Rows are points. Two turns around zero, p and q, are shown by what they do to some points. Write where each new point lands after one turn and then the other. Backwards means that the second turn is done in reverse. Each puzzle has new turns, and all numbers are rounded.

Turn p:
[-19  -1] => [-18   5]
[39 40] => [49 27]
[-20 -39] => [-31 -31]
Turn q:
[27 22] => [-21 -28]
[5 0] => [-5 -1]
[-31  38] => [ 39 -30]
[ -1 -60] => [-13  59]
Where do these land?
q, then p: [-28 -20] => [29 18]
p, then q: [-2 23] => [  0 -23]
q, then p: [-15  15] => [ 14 -16]
p, then q: [-31 -12] => [32 10]
p, then q: [76 -6] => [-75  11]

Turn p:
[26 54 10] => [ -6  26 -55]
[ 24 -41 -32] => [-10  28  49]
[  3   7 -15] => [10 14  0]
[  6 -49  28] => [-39 -26  32]
[-60  30  10] => [ 45 -42 -27]
Turn q:
[21 25 27] => [-17  20  33]
[ 21 -14  42] => [-44  22   0]
[-27  17   7] => [23 23 -1]
[-15 -27 -76] => [ 38 -65 -32]
Where do these land?
p, then q: [  7 -55  -9] => [-17  52 -11]
q, then p backwards: [11  8 22] => [ 21 -13  -6]
p, then q: [12 59 13] => [ 36 -48  14]
q, then p: [ -1 -37 -59] => [-10  17  67]
p, then q: [-29  25  33] => [ -4 -43 -26]

Turn p:
[-22 -30 -38  30] => [-11  -7 -57 -16]
[-16  16  -4  -9] => [ -2 -17  11 -14]
[ 56  17 -59 -28] => [ 87   3  -8 -10]
[  9   3  74 -41] => [-19   0  64  53]
[-28  -6  27  48] => [-56  21 -10 -13]
Turn q:
[ 33 -67 -40  13] => [ -4 -69   6  51]
[-46  60  62  22] => [-13  91 -29 -27]
[ 12   8 -31  11] => [  9 -27 -20  -9]
[37 -9  1 -6] => [ 30 -13   9  18]
[-37   8   8 -39] => [-22  18  33 -33]
Where do these land?
q, then p: [ 10 -30  63 -12] => [-30  47  33 -30]
q, then p backwards: [-21  -9 -58  22] => [-61 -18 -19   0]
p, then q: [-43  19 -37   6] => [-14 -27  52  -3]
q, then p: [ 17 -27  38 -51] => [-32  43  44  16]
p, then q backwards: [38 47 -5 36] => [-10  50  36 -33]
